Each row is a point. The points of each table are mixes of a few directions, plus a little noise. Count the directions of each table, and those that both share. Where both have some left over, give the other angles between the two spaces (their principal angles), to ten degrees, smallest first.
In the rows, zero is written as 128.

First, 7 rows:
129, 127
87, 79
137, 134
107, 100
197, 209
147, 149
96, 89
Second, 6 rows:
116, 139
100, 153
103, 149
216, 53
105, 147
127, 128
Directions: first 1, second 1, shared 0; angles 90

First (6 x 6):
7, 160, 80, 79, 161, 147
159, 118, 154, 145, 116, 132
106, 138, 185, 142, 125, 173
164, 116, 121, 137, 122, 108
163, 118, 119, 134, 124, 107
171, 114, 110, 135, 123, 99
Second, 9 rows:
124, 129, 125, 126, 129, 127
62, 144, 71, 89, 152, 119
106, 134, 109, 115, 135, 125
98, 136, 102, 111, 139, 124
84, 139, 90, 103, 143, 123
231, 101, 217, 189, 92, 142
128, 128, 128, 128, 128, 128
204, 109, 194, 172, 101, 138
114, 132, 116, 120, 133, 126
Directions: first 2, second 1, shared 1

First:
170, 158, 47, 151, 99, 107, 125, 13, 104, 135, 123
149, 141, 89, 141, 115, 113, 130, 78, 120, 132, 123
128, 122, 110, 135, 123, 112, 140, 136, 139, 135, 118
103, 113, 201, 104, 149, 165, 114, 181, 127, 111, 150
121, 125, 166, 117, 137, 151, 111, 140, 119, 117, 142
87, 91, 188, 115, 152, 130, 152, 249, 165, 135, 120
159, 151, 69, 143, 106, 113, 122, 44, 109, 129, 124
119, 116, 117, 135, 130, 107, 148, 160, 147, 140, 113
116, 123, 168, 115, 140, 152, 116, 150, 123, 117, 143
Second:
128, 133, 121, 136, 119, 127, 117, 114, 117, 133, 137
128, 149, 88, 182, 82, 122, 82, 61, 64, 158, 169
135, 129, 112, 134, 119, 122, 131, 122, 121, 136, 130
116, 110, 151, 147, 153, 134, 126, 171, 138, 117, 103
147, 152, 92, 99, 92, 118, 134, 67, 115, 143, 162
138, 101, 156, 73, 177, 129, 192, 212, 199, 100, 77
135, 151, 93, 141, 87, 121, 105, 62, 89, 150, 166
112, 123, 182, 87, 162, 144, 135, 155, 166, 99, 114
107, 112, 187, 113, 173, 145, 130, 182, 164, 99, 100
136, 120, 98, 167, 117, 119, 125, 133, 107, 144, 123
Directions: first 2, second 3, shared 0; angles 30, 30

First (11 x 18):
72, 105, 135, 107, 143, 80, 155, 163, 108, 135, 179, 84, 136, 146, 213, 142, 108, 145
121, 146, 136, 144, 181, 123, 124, 168, 147, 116, 128, 113, 92, 134, 114, 130, 155, 79
141, 152, 122, 160, 125, 141, 113, 120, 129, 141, 98, 115, 77, 100, 141, 82, 101, 149
162, 138, 118, 200, 131, 118, 128, 69, 148, 143, 95, 162, 65, 79, 137, 75, 88, 142
125, 138, 132, 62, 112, 167, 107, 192, 110, 114, 131, 97, 175, 164, 93, 148, 169, 120
115, 165, 131, 93, 111, 178, 89, 171, 109, 126, 111, 68, 131, 144, 113, 134, 141, 143
171, 110, 108, 115, 43, 154, 125, 63, 108, 146, 102, 174, 168, 110, 114, 97, 94, 195
137, 103, 122, 95, 155, 106, 155, 239, 130, 109, 158, 139, 139, 149, 136, 91, 159, 91
149, 114, 130, 107, 134, 139, 130, 128, 142, 109, 131, 169, 170, 147, 62, 162, 173, 86
124, 80, 129, 144, 118, 84, 167, 43, 139, 132, 156, 190, 169, 125, 131, 169, 118, 128
89, 152, 145, 176, 151, 120, 114, 50, 137, 141, 121, 94, 89, 111, 149, 175, 105, 134
Second, 11 rows:
172, 84, 140, 88, 75, 149, 7, 94, 144, 93, 83, 125, 79, 165, 151, 147, 114, 130
146, 92, 160, 87, 94, 166, 35, 105, 120, 110, 79, 66, 78, 147, 131, 140, 105, 148
137, 192, 122, 88, 99, 130, 145, 122, 113, 166, 172, 174, 155, 111, 125, 135, 111, 86
150, 180, 111, 134, 148, 100, 148, 142, 134, 144, 174, 137, 180, 138, 122, 105, 133, 153
148, 74, 138, 152, 172, 84, 145, 128, 164, 104, 137, 191, 96, 128, 117, 133, 145, 50
86, 225, 74, 146, 99, 133, 176, 136, 110, 163, 158, 147, 191, 114, 161, 133, 134, 166
119, 147, 166, 116, 146, 145, 52, 110, 135, 126, 111, 63, 51, 136, 142, 160, 105, 96
93, 120, 97, 164, 127, 132, 203, 151, 114, 129, 122, 129, 176, 114, 126, 108, 146, 181
119, 83, 125, 166, 163, 105, 163, 141, 145, 108, 120, 143, 122, 125, 120, 120, 148, 119
111, 121, 116, 118, 94, 154, 162, 134, 102, 140, 113, 123, 163, 116, 121, 117, 127, 170
127, 95, 159, 149, 193, 108, 172, 147, 135, 123, 134, 104, 115, 115, 91, 112, 133, 109
Directions: first 5, second 6, shared 2; angles 70, 70, 80
